Each row of a before or after table is a point. The points were changed in one or more steps. Then noise was added and the rows were shuffled. The steps act on columns, c1 being the first. Write out the steps. A step turns or swaps two columns, mirrors them in a line or flattens them onto one, adds a multiple of one to another, or multiplies or shifts one. Angles are multiples of 10 degrees, from the lower column toward the higher: turns from -170 to 170, lines from 10 to 170 but not 90. Use the fewest steps. Two steps may share a column if one is a turn and the other turns, adds or multiplies; they go together, in the order done. Otherwise the lowest column goes first.
(in the rows, 128 means zero)

Before (10 x 3):
[[125 146 142]
 [130 154 138]
 [179 121 126]
 [162 118 125]
 [151 192 162]
 [116 131 125]
 [117 132 121]
 [118 137 119]
 [120 123 116]
 [201 135 191]]
After (10 x 3):
[[152 165 140]
 [137  86 129]
 [245 242 158]
 [126 138 118]
 [119 137 130]
 [173 175 135]
 [114 127 118]
 [153  84 118]
 [193  94 188]
 [136 151 114]]
Steps: multiply c2 by 2.5; turn c1 and c2 by -40 degrees

Before, 11 rows:
[[126 114 100 136 120 123 110 115]
 [134 120 152 116 105 120 113 137]
 [120 116 154 133 122 137 124 138]
 [160 115 141 133 114 137 184 139]
 [119 132 129 122 125 133 123 101]
 [128 136 138 125 130 115 102 136]
 [125 126 137 131 123 133 103 138]
 [124 117 145 109 123 135 149 139]
 [133 141 117 138 105 137 139 131]
 [176 118 136 107 122 135 107 121]
 [129 146 151 141 131 121 121 104]]
After, 11 rows:
[[122 104 121 107 121 125 134  99]
 [145 111 137  84 105 132 130 152]
 [129 125 161 111 130 120 109 129]
 [128 108 129  97 130 115 113 141]
 [207 176 128 102 114 143 155 144]
 [121 104 125 101 124 136 119 142]
 [115 145 130  79 123 136 145 146]
 [106 123 149  93 126 134 122 112]
 [106 121 136 105 122 141 137 155]
 [142 144 118 107 106 147 120 120]
 [248 105 138  76 120 140 129 129]]
Steps: multiply c1 by 2.5; turn c2 and c7 by -70 degrees; turn c3 and c8 by 50 degrees; shift c4 by -30; add -0.5 times c5 to c6

Before:
[[170 114  61 129 107 225 117 201 142 151 122 155]
 [ 75 113  83 177 114 147  68 141  90 149  76 195]
 [159 112  82  99 165 151 121 170 142 126 104  93]
 [139  83  80 102 108 227 147 146 176 165  90 124]
 [127 148 144 101 126 135  47 122 122 101 147  94]
 [134 103  94 119  79 147 176 194 161 150 127 139]
 [159 161 176 155 167 138  89 114 119 121 141  71]
 [100  93 128 166 134 126  98 117  83  75 166 133]
 [191 120  81  88 101 184 151 137 125 146  95 144]
 [119 107 160 133 171 105  72 116 111 131 177 153]
 [105 176 133 109 172 173 106 139  99 114 147 125]
 [133 146  89 140 143 126 103 101 144 128 168 110]
 [108 108 115 137 130 127  81 117  70 166 155  95]]
After (13 x 12):
[[ 83 148 131 110 172 172 178 119 143 157 146 126]
 [110 126  89 141 141 113 157 107 142 106 168 120]
 [103  92 142  98 124 131 201 118 160 140 142 102]
 [138 129 178 155 166 130 177 110 184 124 141 116]
 [114 139  94 119  82 181  77 175 105  93 124 133]
 [149 112  62 130 106 250 124 146  96 111 121 145]
 [ 54  78  84 179 114 148 161 129  80 168  77 175]
 [171 134  80  86 102 181 106 110 116 124  96 145]
 [ 83  79 117 137 127 118 150 115 178 144 153 180]
 [118 106  83 101 109 227  85  96 118  71  90 135]
 [ 81  79 128 164 135 121 131 122 138 191 160 107]
 [103  77 164 133 171 101 157 129 111 147 176 145]
 [137 116  83 100 167 168 121 158 157 105 105 115]]
Steps: shift c1 by -20; mirror c2 and c7 in the line at 20 degrees; turn c6 and c8 by -30 degrees; turn c9 and c12 by 110 degrees; turn c10 and c12 by 120 degrees

Before:
[[176  83 171 143 171  99  75  99  65 101 157  92 133 181 144 126 171  90
  133  90]
 [115  92  92 152 190  96 157 147  86  98 152  78 111  97 114 165 121 140
   43 193]
 [ 68 155  67 109 114 182 125 116 155 151  71 155 181 138  78  80 171 134
  149 105]
 [151  81 149 152 145 153 138 102 161 110  89  86 191 149  75 186  84 140
  143 118]
 [110 153 117  50 151 139  78  64 116 122 125 161 164 168 157  85  95 139
   71 160]
 [156 161 117  57 148 121 136 103  83 149 100 137 105 199 119 103  97  74
  123 107]
 [166 147 118  69 137 118 111 133 129  51  51  75 205  92 114  86  79 168
  141 102]
 [146 165  68 146 144 100 123 115 169 138 112  65 190 108  59 139  89 175
   72  87]
 [ 80 127 155  59 132 111 108 107 159  88 138  77 121 175 167 104  76  89
  129 157]
 [159 141 120  54 101  94 101  67 122 110 110  58 159 116  97 167 126 113
  114 202]
 [ 64 128 151 125 190  91 148  80 149  78 163  53 185 126  50 149 125 100
   71 163]
 [149  88 105  48 122 194 128 113 102 103 141 129  94  96 165 138 102 157
  153 123]
 [171 163 172  94  97 109 172 152 162  99  51  63 191 118  99 102 154  83
   75 118]]
After (13 x 20):
[[144 140 197  49 122 142 156 112 101 103 141 128  94  97 164 146 102 167
  148 153]
 [156 157  80  58 135 141  98 107 159  88 138  77 119 175 166 106  76 112
  137 187]
 [ 94 122 144  69 137 115 172 132 130  50  52  74 204  93 112  93  80 111
  154 133]
 [116  98 142 146 144  62 173 116 170 138 114  65 189 109  57 120  88 101
   72 117]
 [104 121 141  57 147 115  76 104  82 149 101 137 105 199 119 103  97  95
  132 137]
 [ 64 206 112 143 170 151 109  99  66 101 155  93 134 180 145 130 170 135
  132 120]
 [113 139 148 151 145 159 137 102 160 110  88  87 191 148  74 187  82 175
  122 147]
 [136 118 113 152 191  81 128 147  86  98 154  79 111  96 114 133 121 174
   35 224]
 [ 90 148 122  54 101 103 122  66 123 109 111  59 159 115  97 160 126 101
  103 233]
 [162 121  59 127 189 129  94  80 150  77 163  53 184 125  51 129 125 132
   66 191]
 [ 72  88 116  93  97 155  70 153 162  99  51  64 191 118  98  86 155 110
   88 149]
 [152 154 133  49 153 125 157  64 117 122 124 162 165 169 156  68  94  85
   91 190]
 [220 116 166 108 112 102 134 118 154 150  71 154 180 136  76  91 171 104
  164 133]]
Steps: turn c3 and c6 by 60 degrees; turn c1 and c3 by 150 degrees; turn c7 and c18 by -110 degrees; turn c2 and c18 by -120 degrees; turn c16 and c19 by -20 degrees; shift c20 by 30

Before, 11 rows:
[[143 115 127 212 172  79 175 134 110 151 170  89  96 154 121 143 173 154
  126 171 145  66  67 168 137  64 129 155 161 180 152  50  97 111 124 210
  108 124 122 101 129  90  82 109 179 147 115 118]
 [147 105  75 105 164 171 115 147 186 114 165 119  71 143 142 149 172 105
  175 179 120 132 135 139 133 148 160 111 167 128 118 128  96 107 133 128
  121  89 155 124 150 122 119  99 118  91 150 156]
 [125 121 145 185 139  93 166 158  80 132 160 140 137 180 119 112 177 131
   91 172 162  68 109 172 131  89 139 148 147 170 146  67  96 134 117 174
  109  92 103  89 132 108  78 129 168 113 134 117]
 [155 125 137 113 148 114 145 101 109 130 120 100 126  91  71  99 100 114
  103 136 100 159 126  91 100  52 101  63 127 133 132 139 139 164 121 165
  157 133  99 154 121 141  76 136 110 127 126 140]
 [129 112 137 119 143 132 129 140 182 121 156 143  83 119 132 162 143 108
  178 170 151 165 125 134 129 139 106 116 137 128 121 143 138  98 127 115
  108  90 171 132 146 109 145  88 164 100 182 147]
 [143  80 149 112 131 165 112 124 189 131 162 123  78 139 166 171 165  91
  128 109 155 136 138 117  95 159 124  80 167  94 157 112 133 111  98 137
  118  95 176 139 139 107 128  95 135 120 166 146]
 [147 100 114  92 113 128 150 130 153 106 136 119 100 165 164 150 157 121
  171 154 126 160 136 120 104 152 124 120 164 115 118 115 123 111 147 136
  119 135 183 146 152 100  90  83 137 107 164 156]
 [149 104  98 124 149 115 110 141 184 119 135 126 108 136 155 144 181  87
  152 158 114 169 140 153  78 162 149 127 126 152 127  89 153  62 124 123
  132  86 194 168 137 130 125  79 115 126 174 137]
 [156 101 121 127 143 128 164 115  91 148  77 105 115  64 107  57  75 157
   68 106  95 119 144  79 122  66 123  62 124 142 131 124 148 144 144 166
  133 118 102 152 135 107 109 124 145 129 140 151]
 [154  98 145  96 178 119 171  89 115 122  95 125 124  82  69  91  79 162
   65 100 111 122 141 126 121  39 147  78 137 122  95 148 148 181 129 161
  132 131 131 166 114 125  91  98 111 132 142 126]
 [216 104 150 113 184 120 115  92  92 132 127 113 126 105  71  76  69 157
   75 127  78 144 142  86 123  71 126  94  91 121  99 118 145 146 152 133
  133 155 116 151 118 122 106 117 121 110 116 136]]
After, 11 rows:
[[129 155 137 123 145 133 128 141 180 122 159 142 186 119 125 167 145 111
  179 170 156 162 125 132 124 138 107 115 138 126 135 144 116 158 129 115
  110  88 173 135 143 108 145  88 165 100  85 151]
 [217  82 149 111 181 121 105  93  92 133 126 114 117 108  71  75  69 160
   73 126  82 144 139  86 123  74 124  95  92 121 157 120 130 115 151 131
  137 154 117 176 118 121 106 117 121 113 127 133]
 [148 194  75 105 166 168 148 153 184 118 162 118 154 143 141 151 171 101
  169 176 124 134 135 139 132 148 158 112 168 127 141 130 157 152 133 127
  119  91 156 129 150 122 119  95 120  92  69 154]
 [146 247  99 125 148 113 111 140 183 116 133 125 175 134 152 144 183  88
  150 152 119 166 142 152  78 163 151 129 125 156 128  90 110 193 126 124
  131  84 196 111 137 130 122  84 112 127 110 134]
 [146 167 125 216 174  78 180 139 111 151 168  88 113 151 124 146 172 159
  125 172 145  64  65 170 139  67 128 153 158 179 108  50 110 127 127 209
  104 126 121 127 130  87  83 108 178 149  97 115]
 [155 101 148  95 178 118 127  86 116 124  96 125 140  80  62  91  77 163
   65  99 112 121 143 124 122  40 145  76 138 118 163 149  96  58 125 158
  129 132 128 167 113 123  91  98 112 133 125 127]
 [124 166 150 193 138  91 176 160  82 127 165 137 130 177 119 115 179 128
   91 171 163  69 112 176 130  91 135 146 146 173 110  64 120 112 113 172
  105  93 100 119 122 107  74 131 165 114 135 116]
 [158 114 135 114 150 111 121  97 112 132 119  99 124  92  74 102 102 117
  106 133 102 161 129  89 101  54  99  63 131 134 126 138 115  92 121 165
  160 136  98 138 118 143  74 135 110 129 128 141]
 [156  81 121 130 145 129 132 112  89 143  84 105 142  62 107  59  74 157
   65 106  96 118 148  78 118  65 126  62 126 145 127 123  92  99 143 162
  134 117 105 171 131 105 111 121 147 129 115 144]
 [146 209 152 110 132 162 122 122 190 131 162 125 164 135 168 169 166  91
  131 111 155 141 141 119  95 162 128  83 163  92  99 113 131 152  95 140
  118  93 175 149 140 105 131  92 130 120  76 144]
 [143 199 118  97 111 134 149 130 156 111 138 117 164 167 162 149 161 123
  172 154 123 162 140 119 102 150 127 120 164 115 140 114 114 136 148 138
  116 138 185 134 150 100  88  82 139 105 104 154]]
Steps: add 1.5 times c17 to c40; turn c2 and c40 by -110 degrees; turn c7 and c34 by -160 degrees; turn c7 and c33 by 130 degrees; swap c13 and c47; multiply c31 by -1

Before (12 x 64):
[[154 105 149 121 137 137 165 130 205 126  74  96 108  94  88  88 111 140
   97 186 141 126 166 169 110 129  93 186 146 184 113  94 128 164 158 161
   98 175  75  97  99 120 100 135  85 104 132 154 120 163 158 192 164 117
  127 209 112  72 112  90 111 106  98 202]
 [153 168 155 101 130 154 148 153 128 103 157 115 127 134 135 135 147 111
  137 127 111 151 109 147 101 116 166 127 152 110 113 124 141 125 147 123
  152 126 140 152 169 157 128 119 111  92 134 120 113 105 139  79 135 126
  113  83 161 116 148 154 140 104 148  90]
 [184 110 117 136 172 134 127 161 117 187 103 140 162 150 148 115 114 153
  174 159 176 139 144 109 161 176  84 183 144 134 185 156 116 110 187  96
  133 144 105 169 138 153 106 111 140 107 171 103 137 182 153 184 168 161
  150 172  85 133  84 172 175 152  78 206]
 [120 152 140  90 129 157 172 115 145 144  99 118 115  95  91  91 127 106
  146 137 112 110 135 146 119  95 126 127 138 175 104 101 156 185 142 151
  105 141 129 100 114 101 116 158  60 138 107 150 100 141 133 172 154 128
   99 130 164 105 136 119 121 124 167 150]
 [159 147 148  89 110 136 144 127 133 107 116 157 111  90 153 111  98 102
  141 132 125 119  99 128 117 110 151 122 168 132 127 112 161 134 109 153
  134 124 157 117 117 132 147 118  85  69 142 130 101 101 109 118 155 136
  129 108 156 122 157 132 103 116 166 110]
 [161 135 119 108 171 131 127 153 129 148 129 134 152 156 155 160 116 161
  150 113 153 147 163  98 166 143 116 152 139  98 150 176 129 114 174 125
  140 152 140 137 141 143 132  95 147 100 166 117 139 115 139 139 110 157
  131 110 119 155 149 129 150 152 114 165]
 [155 148 148  93 110 150 161 136 152 149 135 135 126 133 117 128 150 122
  143 109  88 110  94 142  96 112 168 135 140 156 127 130 163  96 137 148
  114 139 121 128 121 136 139 104 112 123 120 130 123 114 133 135 144 101
  116 101 137 111 151 116 102  94 173 131]
 [151 155 140 105 148 138 127 154 120 174 142 156 130 118 173 145 100 147
  146 102  91 165 120 129 118 141 151 143 120  82 108 146 100 129 159 123
  122 111 133 152 161 141 150 100 102 117 137 103 119 107 126 122 130 144
  128  90 127 139 129 133 126 121 131 136]
 [136 172 138 109 111 156 123 130 116 132 139 153 138 113 134 148 121 115
  138  68 116 129 106 118 125 154 160 128 156  94 112 132 111 147 145 126
  168 135 111 151 162 147 157 102 113 113 143 109 100 114 116 108 109 131
  113 121 148 126 146 123 142 142 171 162]
 [153 182 129  59 114 147 142 140 128 128 144 131 135  76 151 121 149  93
  146 137 110 135 142 125  97 117 150 132 158 140 122 101 150 155 105  95
   89 144 130 100 112 105 152 125 101 145 125 140 110 110  83 133 124 105
  122 104 130  91 139 113 139 105 174 132]
 [169 173 114 122 135 180 143 163 140 140 156 136 141 127 150 121 112 124
  148  98 106 131 113 147 121 168 146 126 114 108 134 137 121 132 167 109
  146 141 130 122 146 122 174 102  98 122 145 124 116 119 100 128  83 127
  123 107 114 131 149 161 128 155 132 124]
 [153 155 112 163 165 110 114 177 142 141 107 131 172 163 145 108 101 125
  167 146 137 173 160 116 180 167  79 155 129  94 156 113 100  93 182 115
  137 132 117 164 133 148 141 102 159  81 177 103 130 154 139 167 151 149
  181 154 124 175 103 115 176 168  80 209]]
After:
[[172 167 118 128 117  57 141 162 139 139 155 151 146 144 150 119 114 126
  147 100 105 134 115 144 123 167 149 126 116 110 134 140 118 133 170 116
  145 145 134 125 143 123 130  97  96 121 143 126 118 117 101 126  86 126
  121 105 113 132 146 143 132 157 133 126]
 [153 156 139 107 107 104 128 151 120 174 138 198 131 119 172 145  97 151
  144 105  93 163 121 128 119 139 150 144 126  85 106 147 100 132 163 108
  122 113 132 151 161 144 137  96 102 119 138 107 119 111 122 116 135 146
  129  83 122 138 131 125 129 121 129 136]
 [157 153 150  99 136 110 159 138 151 148 135 148 120 122 114 129 159 119
  144 110  85 109  93 146  96 111 170 137 142 156 129 128 163  98 132 146
  116 141 124 126 119 133 140 104 108 122 117 124 125 122 137 134 144 103
  118 101 141 115 155 148 103  90  80 135]
 [131 173 138 110 143  95 123 130 114 128 142 189 137 105 134 145 121 117
  129  66 111 125 110 120 127 160 159 129 151  91 111 133 112 151 148  92
  165 134 115 148 163 143 155 100 116 113 143 111  96 115 113 106 112 133
  113 121 149 129 146 143 138 143  83 161]
 [154 180 134  60 133 106 141 140 131 133 142 139 135  73 155 124 149  94
  147 140 113 134 149 124 100 113 149 134 161 137 122 107 145 157 104   5
   92 145 128 103 110 112 154 128 103 146 124 141 114 115  86 134 123 105
  122 107 130  92 138 136 139 112  75 129]
 [162 147 147  89 139 111 140 126 131 110 118 201 111  52 153 108 105 104
  135 135 124 113  99 123 114 109 150 124 168 128 125 113 162 134 107  76
  129 127 157 119 116 130 138 120  81  71 142 137 102 101 105 117 156 130
  132 108 155 124 157 123 103 115  85 112]
 [160 172 159 100 123 102 148 154 125 103 157  98 132 145 135 137 147 108
  139 126 113 144 111 151 102 111 166 128 151 106 109 130 140 126 143 137
  154 126 142 149 168 155 109 119 111  89 135 122 113 101 137  82 142 132
  112  76 160 114 147 139 142 104 107  91]
 [119 155 135  89 120 131 164 116 146 140  98 103 119  62  93  95 123 110
  139 133 109 108 140 147 119  95 126 127 137 176 103 103 159 179 144  80
  106 142 133  95 114 102 124 166  58 136 105 145 101 141 131 174 152 127
  101 130 167 106 139 165 117 118  86 152]
 [157 155 112 161  99 133 114 179 144 137 102 133 177 193 144 108  97 122
  168 143 138 169 159 118 177 167  78 154 125  96 160 113  94  93 182 185
  140 131 116 160 132 151 150 103 159  85 182 105 132 158 139 170 152 157
  182 155 126 179 105 109 173 166 182 209]
 [187 103 116 130  93 116 131 162 116 186 103 156 161 187 148 112 111 150
  171 163 174 142 142 112 159 175  87 182 142 132 187 159 111 109 184 153
  132 142 111 167 136 159  83 111 140 102 168 100 137 180 150 184 166 158
  148 178  83 137  85 130 171 154 184 203]
 [147 101 148 119 124 165 167 133 200 131  80  47 109  45  90  85 109 132
   97 182 142 128 165 171 108 128  95 188 138 187 111  95 134 167 161  86
   99 174  76  96 102 117 139 137  83 104 130 150 116 160 156 193 163 116
  125 213 112  73 109 159 113 103 156 205]
 [162 136 118 111  94 122 133 156 129 146 130 143 149 173 159 162 117 157
  151 114 153 150 164 101 165 144 116 152 137 100 149 178 129 116 174 175
  139 151 139 138 141 144 138  95 149 101 166 116 141 116 136 137 107 158
  129 112 115 156 152 134 149 154 146 163]]
Steps: turn c5 and c63 by 170 degrees; turn c43 and c60 by 50 degrees; turn c6 and c60 by 120 degrees; multiply c12 by 2.5; multiply c14 by 2.5; turn c14 and c36 by 50 degrees

Before:
[[127 154 146 162 138 107 175 138  90 148  77 131 127 109  80 147  69  94
  153  67  81 150 206  89 125 102  87 173 154  44 117  78 106 118 103 119
  123 163 113 171 138 176 125 145 157  99 161 138 148  91 207 128 135 167
  154 106 139 109 173  73 147 132  50 180]
 [154 112  62  85  96  97 190 129 158 120 116 104 130 110 187 111  96 146
  181 163 137 138  94 161  58  60  89 172 143 153 174  69  75 182 151 188
  101 147 149 151 173 150 105 105 181 141 195 101  79 185 145  88  97 123
  100 112  84  84 140 155 131  65 196 114]
 [143 159 124 103  88 171  71  88  73 105  56 105 142 158 106 181 104 182
  147 103  91 117 114  92 132 126 143 158  78 163 180 124 114 199  76 164
  160 102 172 183  81  67 123 194  83  98 107 147 141 157 146  80 154 104
  121  97 117 157  88 117 123  93  77 204]
 [182  82  75 158 118 118 141 223  62 145 118 119 135  81 120 112  55 153
   70 108 148  65  75 161 112 105 177 144 136 110 193  91 136 171  43 112
  138 118 117 116  82 135 106 122 120 137 159 119 147 127  87 119 115 146
   94 169 172 158 141 113 107 137 115 157]
 [ 91  71 127 161 145 124  95 149 133  96 101  36 149 183  55 123 142 176
  106  95 130 222 113 106 153  56  99 137 117 113 142  65 106 169 100 110
  136 154 147 193 153 161  38 144 168  86 117 164 132 103  46 153 143 137
  100 110  77 138 102 136 142 123 136 127]
 [202 155 101 112 177 112  92 150  75 161  93 152  54 135 150 119 146 120
  146 124 107 145 130 142  80  93 145  66  93 126 179 136 105  93 118 107
   96 219 235 132  71 152 112 127  97 159 103 138 145 126  74 141  97 186
  146  90  72 186  88 201 130 155 126 133]
 [137 123 112 184  51 125 109 113 114 127  77 151 154 128 121 113 196 116
  146  88 147 142 112 160 120 145 141 160  52 123 152 109 148  68  89 111
  175 181 153 175 100 135 111 129  54 115 112 158 145  99 135  37 135  87
  109 132 110  80 154  55 128 172  95 203]
 [129 119  73 111  95 135  93 138  47 151  93  83  76 138  85 119 139 102
  110 135  57 163  89 163 109 100 155 164 101 108 107 145 132 162 113 119
   58 193  68 151 182 215  80 229 180  81 160 106 159 146  48 144  90 162
  209  80 137 104 135  97 128 156 115 122]
 [164 129 130 147  65 154 169 107 158 117 115 128 156  70 106 114  40 140
  125 136  92 188  87 196 136 228  69  42 112 111 170 147 171 127 101 140
   53 132 177 142 140 119 168  73  82 127 124 121 111 115  36 113 130 121
   93 127  99  81 135 161 150 141 169 122]
 [186 133 127 153  95  54 107  57 165 165 168  99 100 157  86 122 117 167
   95 128 160 226 153  64 182 165 128 151 132 153 141  55 106 123  97  69
  163 128 162 131 108 181 133 114 175 148 163  68 142 119  71 181 184 100
   61  86 109 192 137 110 120 191 158 213]]
After (10 x 64):
[[179  82  70 160 122 119 139 220  64 148 116 115 136  81 119 106  53 153
   72 108  97  68  76 160 113 105 180 145 134 108 196  93 139 174  42 114
  139 115 114 118  74 134 110 123 121 139 159 118 148 127  91 116 115 145
  156 120  64 153 117 114 105 138 117 158]
 [ 91  75 127 158 141 120  98 148 133  96  96  35 144 186  52 148 139 179
  104  95 120 223 109 107 157  60  97 136 117 112 141  63 102 187  92 107
  141 151 148 195 141 161  39 143 169  86 118 162 132 103  44 152 142 136
  156 125 161 138 108 132 140 124 135 124]
 [139 155 123 102  88 168  72  87  73 107  52 105 141 156 108 188 104 181
  147 102 160 121 115  93 130 126 145 158  77 162 178 123 118 183  76 165
  159 102 169 184  73  67 118 197  85 102 106 143 141 157 144  79 155 103
  151 128 189 158 150 117 125  92  78 202]
 [130 151 146 165 139 107 174 141  86 148  77 131 125 109  79 101  68  97
  151  67 179 149 205  89 127 100  89 174 153  43 120  78 107 139 100 119
  121 158 116 170 132 175 126 145 156 101 162 139 146  91 205 128 137 163
  121 167 102 110 169  68 151 133  49 179]
 [163 129 135 147  63 153 166 105 161 115 114 130 154  67 107 113  38 137
  125 138 153 188  88 199 137 230  66  43 109 111 169 147 172 137  98 143
   51 130 177 142 130 117 170  74  80 123 125 121 111 116  34 115 126 125
  174 112 157  82 116 160 150 148 169 121]
 [150 111  60  84  99  99 187 129 158 122 117 106 127 107 185 109  98 146
  182 160 111 136  91 164  60  64  90 172 139 152 177  71  71 140 151 188
  103 150 148 152 162 150 106 105 180 143 193 105  78 181 145  92  97 122
  153 127 163  88 116 152 131  64 198 111]
 [136 125 112 185  52 125 108 111 113 129  76 148 151 129 116  97 194 114
  147  89 105 142 106 164 115 144 141 161  50 122 147 112 145  94  92 110
  175 182 153 174  87 134 111 128  53 116 113 159 147 100 139  39 136  87
  138 117 140  82 128  57 131 177  98 201]
 [132 120  69 112  99 134  89 139  47 148  94  84  73 137  87 121 143 100
  110 133 222 166  90 162 109 101 157 163 101 108 105 146 131 152 113 121
   53 192  68 152 174 214  80 226 181  83 160 103 155 147  47 144  89 163
   80 206  91 102 122  98 129 155 121 124]
 [202 157  99 113 176 113  91 152  78 162  92 151  54 133 150 158 147 117
  149 127 152 143 132 140  79  93 151  63  93 125 178 135 104  99 114 104
   94 216 234 135  61 149 111 126 100 155 102 135 141 126  76 144  96 186
  116 144 183 183 100 200 132 153 125 136]
 [184 131 126 155  97  57 105  59 165 170 168  96  97 156  87 119 116 168
   98 128  74 229 153  63 186 168 132 148 132 152 143  56 107 130  96  66
  162 128 159 131  96 181 133 114 171 149 163  69 141 119  71 181 184 100
  180 173 134 190 125 112 122 188 158 213]]
Steps: turn c16 and c59 by 60 degrees; turn c21 and c55 by -160 degrees; add -0.7 times c50 to c34; shift c41 by -10; add 0.7 times c42 to c57; turn c56 and c57 by -150 degrees
